Rows are points. The points of each table are mixes of a few directions, plus a little noise. Count the directions of each table, and those that both share. Where both have some left over, give the other angles between the two spaces (their principal angles), to ten degrees, smallest first.

First (7 x 2):
+0.71; -1.98
-0.57; +1.63
-0.97; +2.69
+0.39; -1.09
-0.46; +1.29
+0.14; -0.38
+0.76; -2.14
Second (4 x 2):
+1.56; -0.26
-0.11; -0.01
+1.55; -0.29
-2.88; +0.54
Directions: first 1, second 1, shared 0; angles 60

First (9 x 6):
+0.68; +1.18; +1.40; -0.06; -1.18; +0.46
-0.20; +0.01; -4.60; -0.42; -1.23; -1.30
+0.42; +0.89; -0.93; -0.22; -1.45; -0.23
+0.46; +0.72; +1.63; +0.04; -0.53; +0.53
+0.68; +1.18; +1.75; -0.05; -1.10; +0.60
-0.62; -1.16; +0.09; +0.21; +1.59; -0.07
-0.05; -0.27; +0.90; +0.13; +0.59; +0.23
-1.92; -3.56; -1.46; +0.39; +4.37; -0.68
+0.64; +1.08; +1.19; -0.06; -1.13; +0.41
Second (8 x 6):
-0.57; -0.05; +0.71; -1.05; +2.20; +0.00
+0.56; +0.49; +0.66; -0.01; -0.68; +0.62
-0.25; -1.83; -0.78; +1.02; +0.68; +0.17
+0.03; +1.16; +0.49; -0.78; -0.12; -0.19
-1.54; +1.38; -1.69; -1.26; +0.38; -2.75
-1.76; +0.48; -1.46; -1.21; +1.65; -2.34
+1.92; -0.93; +1.31; +1.70; -1.92; +2.61
+1.62; -0.65; +0.76; +1.58; -2.15; +1.92
Directions: first 2, second 3, shared 1; angles 30

First (11 x 11):
+0.78; -0.07; -0.51; -0.36; -0.46; -0.04; +0.06; -0.49; -0.18; +0.03; -0.40
-6.13; +0.46; +4.10; +2.79; +3.72; +0.12; -0.52; +3.94; +1.41; -0.05; +3.24
+1.77; -0.10; -1.16; -0.81; -1.09; -0.03; +0.13; -1.14; -0.40; +0.01; -0.91
-1.51; +0.12; +0.99; +0.68; +0.94; +0.03; -0.09; +1.01; +0.33; -0.01; +0.81
+2.84; -0.17; -1.92; -1.32; -1.74; -0.05; +0.22; -1.83; -0.67; +0.04; -1.50
+4.09; -0.24; -2.73; -1.88; -2.48; -0.09; +0.35; -2.65; -0.96; +0.03; -2.18
-0.02; +0.03; -0.01; +0.01; +0.01; +0.03; -0.03; +0.01; +0.01; -0.02; +0.03
+1.25; -0.13; -0.86; -0.57; -0.76; -0.02; +0.07; -0.81; -0.32; -0.01; -0.67
-0.13; +0.02; +0.05; +0.03; +0.07; +0.01; -0.02; +0.07; +0.00; +0.01; +0.03
-1.01; +0.08; +0.68; +0.47; +0.64; +0.02; -0.08; +0.64; +0.22; +0.01; +0.50
-1.93; +0.17; +1.32; +0.90; +1.17; +0.02; -0.15; +1.22; +0.46; +0.03; +0.98
Second (9 x 11):
+0.24; +1.04; +0.39; +0.50; +1.43; -1.24; +2.54; +0.79; -0.11; +1.44; -0.34
+1.14; +0.05; +1.04; +0.37; +1.62; -1.35; +0.99; +0.48; +0.50; +0.57; -0.60
-0.16; +1.36; +0.27; -1.58; +1.00; +0.04; +0.37; +0.97; +0.39; -0.51; -0.49
+0.37; -1.10; +1.39; +1.91; -1.61; +0.56; +1.74; -2.64; +0.48; +1.11; +0.07
+0.95; -1.27; +0.62; -0.82; -0.53; +0.20; -3.21; -0.45; +0.68; -1.59; -0.21
-2.30; +0.71; -2.52; +0.06; -1.59; -1.44; -1.19; +2.19; -2.56; +0.93; +1.24
+3.04; -1.28; -1.30; +0.73; -1.98; +0.91; -1.93; -2.78; +2.76; +0.30; +1.57
-1.58; +1.21; +0.24; -2.05; +0.42; +0.42; -0.70; +1.46; -0.73; -1.42; -0.60
-1.67; -0.74; -0.15; +0.95; +1.24; +1.71; +1.40; -0.22; -1.43; -0.77; -0.85
Directions: first 1, second 6, shared 0; angles 60

First (10 x 14):
+0.75; +0.22; +0.19; -2.17; -0.16; -1.42; +0.20; -0.69; -0.92; +2.13; +0.21; -2.00; -0.27; +0.51
+0.33; +3.14; +2.79; +2.88; -4.04; +0.85; -1.51; -0.89; +1.82; -0.53; +0.83; +1.72; -0.22; -0.81
+1.26; +1.32; +0.65; +0.00; -0.50; -0.83; -0.02; -0.77; -1.01; +1.44; +0.80; -1.06; +0.45; -0.65
-0.90; -0.61; -2.60; -0.51; +2.64; -0.99; +1.23; +0.58; +0.83; +0.07; +0.18; -0.53; -0.03; -0.04
+0.67; +0.96; +0.30; -1.33; -1.11; -1.54; +0.12; -0.13; -0.99; +1.88; -0.07; -1.34; -0.28; -0.15
-0.35; -1.59; -0.53; +1.62; +0.96; +1.91; -1.05; +1.08; +0.32; -2.59; -0.31; +2.58; +1.01; -0.72
-1.20; +0.11; +0.26; +2.84; -1.54; +1.65; -0.16; +2.06; +0.33; -2.76; -1.58; +2.98; -0.27; -1.10
-0.64; -0.29; +0.34; -1.06; -0.19; +0.03; +0.26; -0.61; +0.83; +0.24; -0.07; -0.70; -0.92; +1.31
-0.64; -3.51; -2.30; -2.64; +3.09; +0.21; -0.80; +0.50; +0.66; -0.71; -0.16; +0.17; +0.50; +1.06
+0.81; +0.22; +0.99; +0.13; +0.88; +0.19; +1.68; -1.18; -1.81; +0.83; +0.28; -1.87; -0.05; +0.49
Second (8 x 14):
+1.00; -0.97; -0.36; -0.48; +1.54; -0.30; -0.41; -0.02; -0.32; -0.27; -1.35; -0.65; +1.45; -0.59
+0.15; -0.39; +0.56; -0.50; -0.83; +0.12; +0.40; +0.71; -1.75; +0.13; -1.09; -0.26; -0.37; +0.05
-0.64; -0.31; -1.97; -0.34; +1.13; -0.87; +1.23; +1.33; -0.96; +0.37; +0.17; -0.06; -0.33; -0.57
-0.37; -1.79; -0.74; -1.03; +0.42; +0.58; -0.72; +0.94; -0.65; -0.56; -0.03; +0.99; +0.04; +0.24
+2.15; +3.31; +0.74; +2.26; -1.95; -1.15; -3.62; -1.02; +2.41; +0.61; +1.71; +1.61; +2.55; -2.97
-0.37; -0.66; -0.79; -1.94; +0.29; -0.88; +0.05; +0.24; +0.01; +0.91; -0.14; -0.81; -0.51; +0.72
-0.54; -0.15; -1.45; -0.16; +0.94; -0.60; +1.01; +0.91; -0.59; +0.25; +0.16; -0.12; -0.26; -0.29
-1.34; +1.08; +4.04; +2.17; -1.48; +3.09; +2.03; -3.07; +1.89; -1.48; +0.51; -0.72; -2.48; +3.44
Directions: first 6, second 6, shared 5; angles 60

First (9 x 24):
+0.56; -0.64; +0.07; -0.57; -0.59; -0.76; +1.40; -1.62; -1.16; -0.51; +0.19; -0.50; +0.81; -1.86; +0.84; -0.66; -0.16; +0.18; -0.20; -1.36; -0.84; +1.44; -0.30; +1.33
-2.23; +0.73; -2.07; +1.39; +0.82; +2.24; -1.40; +1.79; +0.90; +0.75; -0.43; +0.75; -0.62; +4.16; -1.14; +0.53; +0.46; -0.48; +1.92; +0.42; +1.58; -1.32; +0.12; -1.31
+0.54; -0.38; -0.06; +0.30; +0.32; +1.31; +0.17; -0.20; +0.99; -1.00; +0.00; -0.93; +0.62; -0.19; -0.83; -0.63; +0.27; +2.59; +1.63; +0.25; -0.57; -0.13; -1.20; -0.59
+1.21; -0.29; +1.48; -2.30; -1.09; -2.30; -0.11; +0.69; +0.42; +0.29; -0.26; -0.23; -0.12; -2.32; +1.41; +0.38; -0.04; -0.54; -1.56; +1.63; -1.31; +0.04; -0.22; +0.68
+0.52; -0.31; +0.48; -1.53; -0.84; -1.39; +0.17; +0.21; +0.04; +0.13; -0.16; -0.20; +0.15; -1.37; +1.10; +0.14; +0.00; -0.46; -0.72; +0.62; -0.92; +0.37; -0.31; +0.71
+1.10; +0.06; +1.61; +0.39; +0.15; -1.44; +0.59; -1.27; -1.16; -0.06; +0.60; +0.29; -0.31; -1.85; +0.19; +0.00; -0.62; -0.90; -2.23; -0.62; +0.21; +0.43; +1.19; +0.45
+1.90; +0.35; +2.75; -0.20; +0.31; -1.25; -0.86; +0.52; +0.95; -0.09; +0.32; +0.14; -0.87; -1.83; -0.49; +0.53; -0.39; +0.25; -2.32; +2.03; -0.01; -1.16; +0.74; -1.01
+1.08; -0.06; +1.31; -0.19; -0.01; -0.91; +0.18; -0.54; -0.17; -0.24; +0.23; -0.12; -0.10; -1.52; +0.13; -0.05; -0.29; +0.08; -1.23; +0.25; -0.26; +0.08; +0.28; +0.06
-4.74; +0.38; -5.60; +2.88; +0.95; +4.47; -0.05; +0.36; -0.80; +0.64; -0.48; +0.81; +0.47; +6.78; -1.16; -0.28; +0.73; -0.63; +4.89; -3.05; +2.23; +0.15; -0.36; -0.22
Second (10 x 24):
-0.08; -0.68; -0.26; +0.68; -0.47; -0.30; +0.30; -1.27; +0.68; -0.11; -1.14; +0.19; -0.53; +0.78; +0.05; -0.19; -0.08; -0.17; +0.78; -2.00; -0.17; -0.11; +1.15; +1.13
+0.64; -1.42; -0.90; +1.80; +0.07; -0.86; -0.85; -0.79; +1.22; +1.43; -2.82; -0.12; -1.37; +1.93; -0.80; +1.91; +1.47; +0.05; -0.77; -0.80; +1.25; -0.65; -0.91; -1.36
-0.84; +1.62; +0.42; -2.58; +0.07; +0.99; +0.42; +0.22; -1.03; -2.29; +2.44; +0.71; +0.89; -2.14; +1.91; -2.90; -1.70; -0.72; +1.02; +0.50; -2.01; +0.98; +1.50; +2.57
-0.39; +0.46; +1.42; +0.24; -1.09; +0.51; +2.39; +0.27; -0.82; -0.50; +2.58; -0.69; +1.85; -0.97; -0.98; -1.20; -1.70; +0.76; +1.72; -1.33; -0.59; +0.08; +1.87; +1.22
+0.57; +0.27; +1.02; +0.98; +0.04; +0.12; +0.75; +2.50; -0.96; +1.72; +2.08; -1.47; +1.63; -0.28; -2.35; +1.94; +0.44; +1.47; -1.04; +2.51; +1.58; -0.60; -2.14; -3.43
+0.37; -1.26; +0.75; +2.47; -1.18; -0.45; +1.87; -0.54; +0.40; +1.30; -0.14; -1.04; +0.69; +1.16; -2.34; +1.17; -0.20; +1.07; +1.03; -2.40; +0.98; -0.68; +0.98; -0.45
+0.28; +0.04; -1.76; -1.21; +1.48; -0.36; -3.07; -0.22; +0.68; -0.07; -2.65; +1.16; -2.22; +0.54; +1.94; +0.65; +1.75; -1.23; -2.13; +2.19; +0.20; +0.17; -2.18; -0.92
-0.46; +1.98; +0.01; -3.04; +1.19; +0.92; -1.19; +1.80; -1.32; -1.39; +2.22; +0.63; +0.52; -2.17; +1.87; -1.44; -0.36; -0.62; -1.07; +3.61; -1.04; +0.76; -1.28; -0.10
-0.45; +0.19; -0.12; -0.71; -0.33; +0.20; +0.33; -1.29; +0.17; -1.37; -0.06; +0.70; -0.24; -0.33; +1.19; -1.72; -0.93; -0.63; +1.13; -1.67; -1.21; +0.47; +1.85; +2.51
+0.49; -1.13; -0.82; +1.39; +0.15; -0.75; -0.89; -0.63; +0.97; +1.16; -2.37; -0.05; -1.20; +1.57; -0.56; +1.70; +1.31; +0.02; -0.71; -0.49; +1.05; -0.51; -0.91; -1.19
Directions: first 4, second 3, shared 0; angles 50, 60, 70

First (9 x 32):
+0.60; +0.88; -3.05; -0.29; +1.53; -1.69; +3.06; +1.70; +0.20; -1.01; -0.48; -0.37; +0.92; -0.26; -2.92; -0.76; +0.12; +1.56; +0.56; +0.93; -0.02; +1.92; +1.18; -0.69; +0.19; +0.68; -0.18; -1.54; +2.56; +0.16; +2.51; -1.31
-1.22; -0.15; +1.65; +1.54; +0.91; +2.00; -3.44; -1.10; +0.17; +0.41; -0.98; +2.08; -1.93; +1.19; +1.68; -2.10; +1.04; -1.69; +0.58; -0.85; -0.65; -1.88; -0.41; +2.52; +0.28; +1.00; +0.56; -0.83; -1.58; -1.33; -0.96; +0.65
+1.21; +0.09; +2.56; -0.33; -1.73; +1.18; -3.75; -1.59; -0.37; +2.12; +0.89; -0.46; +0.93; -1.12; +1.90; +2.14; +0.64; -1.68; -2.29; +1.18; +0.70; -2.17; -0.14; -0.70; +0.57; -1.21; +0.44; +2.63; -0.56; +1.13; -2.02; -0.08
+1.64; +0.19; +0.01; -0.45; -0.07; -0.49; -1.14; +0.07; +0.09; +1.54; +0.30; -0.99; +1.39; -1.71; -0.34; +1.81; +0.68; -0.08; -2.01; +1.73; +0.40; +0.06; +0.86; -1.10; -0.01; -0.77; -0.01; +1.23; +1.15; +1.65; +0.18; -0.71
-1.99; -2.67; -1.18; +0.18; +1.07; -1.62; +4.21; +1.57; +0.92; -1.59; -0.60; -0.71; -2.05; +0.36; +0.12; -0.27; -1.91; +2.41; +1.98; -2.92; -1.32; +3.63; -0.94; +0.73; -3.06; +0.06; -1.50; -1.84; -2.37; -0.17; +0.84; +2.46
-0.30; -0.93; +0.48; -0.32; -0.67; -0.30; +0.76; +0.00; +0.08; -0.06; +0.37; -0.67; -0.23; -0.20; +0.71; +0.93; -0.80; +0.43; +0.01; -0.76; -0.08; +0.63; -0.56; -0.35; -0.87; -0.59; -0.44; +0.49; -1.09; +0.33; -0.55; +0.89
+1.55; +1.47; -2.44; -0.61; +0.83; -1.38; +1.69; +1.17; -0.08; -0.14; -0.03; -0.65; +1.87; -0.86; -2.75; +0.16; +0.58; +0.90; -0.58; +2.02; +0.51; +0.95; +1.46; -1.37; +0.89; +0.22; +0.15; -0.40; +3.20; +0.74; +2.03; -1.96
-0.96; +1.19; +0.07; -0.47; -1.63; +0.65; +1.64; -0.60; -0.92; -1.98; +0.72; +0.65; +0.06; +2.05; -0.14; -1.28; -0.97; -0.31; +1.91; -0.94; +0.60; -1.25; -0.96; -0.32; +1.63; +0.40; +0.53; -0.10; +0.03; -1.89; -0.66; -0.42
-0.53; -0.09; +1.91; +0.76; -0.24; +1.64; -3.03; -1.24; -0.09; +0.71; -0.20; +1.11; -0.95; +0.56; +1.74; -0.62; +0.63; -1.55; -0.16; -0.38; -0.14; -1.88; -0.48; +1.27; +0.38; +0.19; +0.47; +0.37; -1.33; -0.62; -1.38; +0.48
Second (8 x 32):
+0.79; -0.30; +1.10; -1.19; -1.79; +0.78; -0.66; -0.55; +0.22; +1.38; +1.18; -1.72; +0.98; -2.80; -0.15; +1.78; +0.21; +0.48; -3.05; +0.56; +0.93; +0.09; +0.61; -0.28; -0.48; -1.87; -2.39; +1.85; +1.26; +0.91; -0.35; -0.46
+0.98; -0.72; +0.61; +0.87; +0.96; -2.30; -0.26; -0.56; +1.35; -0.22; +1.29; +1.51; -0.36; +0.40; +0.99; +1.09; -0.34; +3.47; +0.20; -1.80; +1.99; -0.66; +2.35; -0.41; -2.28; +1.72; +0.89; -0.04; -1.30; +2.53; -2.91; +0.00
-0.45; +0.25; -0.33; -0.01; +0.04; +0.54; +0.28; +0.23; -0.39; -0.16; -0.55; -0.09; -0.17; +0.39; -0.28; -0.65; +0.04; -1.00; +0.48; +0.32; -0.74; +0.14; -0.75; +0.20; +0.66; -0.09; +0.22; -0.35; +0.18; -0.86; +0.81; +0.03
-0.65; +0.39; +0.15; +0.69; +0.33; +0.00; +0.58; -0.81; +1.16; -1.60; +1.02; +2.15; -1.06; +0.64; -0.59; -2.26; +0.10; +3.08; +0.53; -2.39; +2.11; -1.17; +2.24; +1.73; -0.78; +1.90; -1.23; -1.34; +0.67; -0.49; -1.52; -1.11
-2.19; +1.44; -1.40; +0.06; +0.14; +2.43; +1.10; +0.55; -1.21; -1.54; -1.79; +0.53; -0.91; +1.72; -1.58; -3.82; +0.36; -2.88; +2.03; +0.52; -1.97; +0.07; -2.08; +1.80; +2.81; +0.12; -0.17; -1.96; +1.27; -4.14; +2.99; -0.35
+1.85; -1.26; +0.48; -0.60; -0.25; -1.47; -1.06; +0.64; -0.56; +2.35; -0.14; -2.30; +1.53; -1.29; +1.55; +4.25; -0.38; -1.57; -1.38; +2.19; -1.15; +1.20; -1.13; -2.75; -0.67; -1.85; +1.71; +2.40; -1.54; +2.70; -0.12; +1.39
-1.08; +0.67; -0.76; -0.15; -0.02; +1.43; +0.56; +0.46; -0.93; -0.53; -1.13; -0.24; -0.20; +0.76; -0.81; -1.74; +0.22; -2.22; +1.00; +0.74; -1.46; +0.29; -1.56; +0.66; +1.72; -0.33; +0.07; -0.83; +0.62; -2.21; +2.02; -0.02
+0.72; -0.52; +0.16; +0.31; +0.54; -1.36; -0.29; +0.04; +0.28; +0.40; +0.21; +0.19; +0.17; +0.18; +0.77; +1.32; -0.26; +0.78; +0.20; -0.17; +0.31; +0.06; +0.49; -0.90; -0.94; +0.44; +1.11; +0.34; -1.09; +1.50; -1.11; +0.53
Directions: first 4, second 3, shared 1; angles 70, 90

First (8 x 32):
+0.73; -1.57; +0.94; -0.11; +0.09; +0.25; -0.39; +0.20; -1.55; -0.27; +0.08; +0.05; -1.39; -1.32; -0.56; -0.46; -0.35; +1.42; -1.27; +0.67; -0.37; -0.55; +1.10; +0.15; -2.19; +0.82; -0.71; +1.29; +0.18; +1.09; -1.36; -0.70
+0.20; -0.83; +0.51; -0.16; -0.64; -0.28; -0.16; +0.13; -0.81; -0.19; -0.11; -0.07; -0.75; -0.57; -0.30; -0.10; -0.51; +1.04; -1.01; +0.51; -0.12; +0.58; +0.90; -0.09; -1.03; +0.41; -0.42; +0.79; -0.05; +0.45; -0.53; -0.67
-0.15; -1.87; +1.13; -0.65; -3.06; -1.66; -0.16; +0.44; -1.50; -0.33; -0.62; -0.57; -1.56; -0.59; -0.60; +0.38; -1.87; +2.80; -2.80; +1.70; +0.01; +3.29; +2.62; -0.40; -1.90; +0.64; -1.36; +1.78; -0.30; +0.21; -0.81; -1.73
+1.26; -1.74; +0.95; +0.02; +1.62; +1.29; -0.47; +0.11; -1.65; -0.44; +0.51; +0.29; -1.51; -1.80; -0.69; -0.88; +0.26; +0.86; -0.69; +0.08; -0.68; -2.43; +0.40; +0.39; -2.49; +0.94; -0.48; +1.14; +0.43; +1.63; -1.68; -0.38
-0.33; -0.72; +0.50; -0.36; -2.09; -1.20; -0.06; +0.20; -0.56; -0.08; -0.49; -0.42; -0.62; -0.01; -0.22; +0.36; -1.12; +1.52; -1.51; +0.92; +0.10; +2.40; +1.49; -0.36; -0.71; +0.25; -0.76; +0.90; -0.25; -0.19; -0.22; -0.98
-0.56; +2.24; -1.34; +0.31; +1.31; +0.52; +0.41; -0.40; +1.93; +0.43; +0.21; +0.25; +1.88; +1.40; +0.85; +0.18; +1.17; -2.42; +2.31; -1.32; +0.35; -1.07; -2.07; +0.17; +2.60; -0.95; +1.32; -1.95; -0.03; -1.00; +1.47; +1.38
+0.65; +1.04; -0.70; +0.56; +3.39; +1.97; -0.08; -0.37; +0.78; +0.14; +0.74; +0.58; +0.83; -0.13; +0.32; -0.62; +1.80; -2.17; +2.23; -1.47; -0.23; -3.85; -2.17; +0.55; +0.79; -0.27; +1.06; -1.17; +0.37; +0.34; +0.18; +1.45
-1.77; +3.49; -2.09; +0.29; -0.53; -0.86; +0.77; -0.46; +3.41; +0.69; -0.41; -0.11; +3.15; +3.08; +1.43; +1.19; +0.71; -2.95; +2.62; -1.19; +0.95; +1.69; -2.21; -0.24; +4.73; -1.82; +1.63; -2.83; -0.42; -2.49; +2.98; +1.50
Second (11 x 32):
-2.18; +3.65; -4.10; -2.74; -1.26; -0.67; +1.62; +0.76; +0.68; -3.99; +1.19; +0.45; -1.54; +2.02; +0.05; -1.06; -1.66; +2.18; +0.58; -0.53; +0.09; +0.11; -3.07; -1.36; +0.25; +0.58; -0.47; -0.27; -0.13; +1.89; +1.74; -0.26
-1.25; -2.49; +2.19; +0.15; -0.99; -0.78; +1.17; -1.19; +0.60; +0.75; -0.74; +0.85; +0.86; +0.91; +1.26; -0.96; -1.83; +0.00; -0.78; -0.44; +0.70; +2.41; +2.45; -1.93; +0.77; -1.82; +0.75; +0.11; -1.18; +0.86; +0.71; -0.77
-0.81; -1.72; +2.99; +0.48; +0.62; -0.50; +0.27; -1.47; +1.61; +2.18; -1.29; +0.10; +1.42; +0.19; +1.52; -1.99; -0.73; -0.14; -0.43; +0.41; +0.61; +1.79; +1.34; -0.14; +0.78; -0.74; +1.58; -0.49; -0.61; -0.24; +0.27; +0.44
+0.95; +0.48; -0.54; +0.98; -2.29; -0.49; -1.97; +1.41; -2.24; +0.93; -0.58; -0.99; -0.56; -2.09; -0.79; +3.46; +1.44; +1.07; -1.45; +2.02; -0.80; -0.02; +1.61; +1.82; -0.77; +0.51; -1.98; +1.11; +2.27; -2.21; -0.80; -0.25
-0.81; +0.92; +0.86; +1.11; +1.24; +0.94; -0.96; -0.56; +0.09; +2.34; -1.15; +0.27; +1.07; -1.75; +1.95; +0.07; +1.78; +0.07; +0.27; +1.08; -0.55; -2.37; +0.35; +1.69; +1.02; -0.79; +0.81; -0.80; +2.45; -1.11; +0.67; +1.66
+3.56; -1.70; +2.36; +1.64; +3.98; +1.54; -1.72; -0.45; +0.87; +2.29; +0.04; -1.29; +0.92; -0.83; -1.63; -1.04; +2.20; -2.85; +1.34; -0.75; -0.01; -1.67; -1.28; +2.06; -1.06; +1.70; +1.14; -0.40; -1.16; -1.28; -2.52; +1.05
+0.24; +0.50; -0.06; -0.17; +0.15; -0.23; -0.35; +0.05; +0.47; +0.11; -0.17; -0.52; -0.12; +0.11; -0.32; -0.44; +0.05; +0.31; -0.09; +0.33; -0.01; +0.45; -0.77; +0.57; -0.25; +0.79; +0.10; -0.08; -0.15; -0.30; -0.25; +0.18
+1.54; +0.02; -2.57; -0.74; -0.89; -0.09; +0.55; +1.50; -1.25; -3.29; +2.12; -0.13; -1.71; +1.14; -2.66; +1.45; -0.53; -0.70; +0.37; -1.54; -0.10; +0.15; -1.15; -1.32; -1.38; +0.94; -1.63; +0.97; -1.65; +1.19; -0.99; -1.61
-1.16; +0.92; -1.31; -0.13; +0.41; +0.89; +0.75; -0.04; -0.33; -0.86; +0.46; +1.29; -0.01; -0.17; +1.14; +0.38; +0.29; -0.11; +0.70; -0.64; -0.26; -2.29; -0.13; -0.79; +0.83; -1.43; -0.08; -0.31; +1.11; +1.12; +1.15; +0.36
+0.82; -1.21; +0.50; -1.28; -0.30; -1.18; +0.84; -0.19; +1.40; -1.41; +0.53; -0.83; -0.60; +2.29; -1.73; -2.02; -2.12; -0.01; -0.17; -1.01; +0.87; +3.59; -0.99; -1.27; -0.97; +1.60; +0.37; +0.33; -3.27; +0.75; -0.88; -1.18
-0.94; +0.43; -0.24; +1.04; -0.64; +0.67; -0.51; +0.24; -1.52; +0.96; -0.54; +0.81; +0.42; -1.72; +1.36; +1.98; +1.17; +0.25; -0.35; +0.86; -0.72; -2.04; +1.63; +0.47; +0.80; -1.57; -0.59; +0.15; +2.51; -0.53; +0.80; +0.57
Directions: first 2, second 5, shared 1; angles 60
